Each row of a before or after table is a point. One or more steps were done to the points. Then noise was added and the rows were shuffled. The steps act on columns, c1 being the first. Name the steps. A step turns or swaps two columns, mirrors them in a line or flattens them onto one, adds a multiple of one to another, or multiplies or shifts one. Angles are multiples of 10 degrees, from the lower column toward the higher: turns from -170 to 170, lines from 10 to 170 but not 90. Use the fewest steps. Two steps may share a column if one is a turn and the other turns, adds or multiplies; they go together, in the order done. Otherwise the lowest column goes first.
In the rows, 128 means zero.

Before (11 x 2):
[[ 91 138]
 [169 115]
 [183 136]
 [123 117]
 [112  98]
 [117 130]
 [150 126]
 [ 85 131]
 [ 67 176]
 [141 124]
 [126 143]]
After (11 x 2):
[[ 52  53]
 [112 100]
 [122 148]
 [ 65 101]
 [  6 243]
 [ 92 123]
 [ 26 158]
 [ 83 117]
 [ 25 134]
 [ 65 157]
 [ 59 135]]
Steps: shift c1 by -60; multiply c2 by 2.5

Before (12 x 4):
[[141 206 173 168]
 [178 146  92 119]
 [145 120 133 136]
 [196 121  85 108]
 [174 143 183 210]
 [169 198 121 130]
 [ 98 117  98  60]
 [103 188 122  89]
 [ 95 123 123  69]
 [142 165 100 159]
 [173 146  98 135]
 [119 136 147 163]]
After, 12 rows:
[[ 73 124 126 169]
 [121 199 123  88]
 [127 143 109  83]
 [163 133 140 133]
 [111 149 103  81]
 [ 67 117 106 170]
 [200 142 163  69]
 [134 119 126 110]
 [156 164 105 108]
 [ 98 122  98  66]
 [ 95 188 123 158]
 [164 206 156 110]]
Steps: turn c1 and c4 by -100 degrees; multiply c3 by 0.7

Before, 12 rows:
[[ 69 170 102  82  88 161]
 [ 75 152 107  88 127 134]
 [128 129 163 168  83 183]
 [ 73 175 122 175  77 188]
 [173 168 100 118 147 159]
 [ 94 111 104  95 130 152]
 [ 71 182 167 179 156 107]
 [172 154 187 105 140 104]
 [119 124 150 150  75 119]
 [ 74 117 104 131 118 128]
 [ 73 153 165 125 106 115]
 [151 154 110  94  63 164]]
After (12 x 6):
[[165 188 185 162 187 174]
 [162 198 153  86 166  85]
 [170 124 125 137  96 165]
 [174 169 160 147 132  91]
 [ 69 152 123 117 112 173]
 [182 136  99 138 131 141]
 [ 95 143 145 196 119 169]
 [137 128 145 173 163 105]
 [126 127 227 158 183 148]
 [ 74 140 176 121 104  71]
 [167 166 111 138  91 148]
 [167 186 135 181  97 167]]
Steps: mirror c1 and c2 in the line at 100 degrees; turn c3 and c6 by -40 degrees; multiply c3 by 1.6; turn c4 and c5 by 110 degrees

Before:
[[136 193 168 100  52  43 157 169 126]
 [137 168 137 130 130 141 202 182 125]
 [136 140 150 119 106  90 115 175  78]
 [132 112 107 113 151 124 116 143 183]
 [ 78 183 139 111 164  85 135 131 105]
 [175 120  88 109 174  76 146 159 154]
 [165 138 140 150 150 169 143  85 153]
 [156 188 169 131 143  82 168 219 146]
 [108 195 104 151 131 135 106 124 100]
 [129 120 115 194 165 148 162 107 165]]
After:
[[164 138 140 162  79 154 161 139 155]
 [130 120 114 161  88 127 141 112 168]
 [ 81 183 139  97 108 101 151  98 108]
 [109 192 106 138 122 126  70 128 100]
 [156 190 171 100 189  93 229  60 146]
 [136 140 151 102 177 102 151 114  77]
 [133 112 107 120 123 129  84  99 181]
 [175 119  87  89 123  94  86  72 154]
 [137 168 138 137 168 137 218  92 124]
 [135 192 168  65 208  70 218 159 126]]
Steps: add 1.5 times c3 to c7; multiply c4 by 0.4; turn c4 and c6 by -40 degrees; turn c5 and c8 by -130 degrees
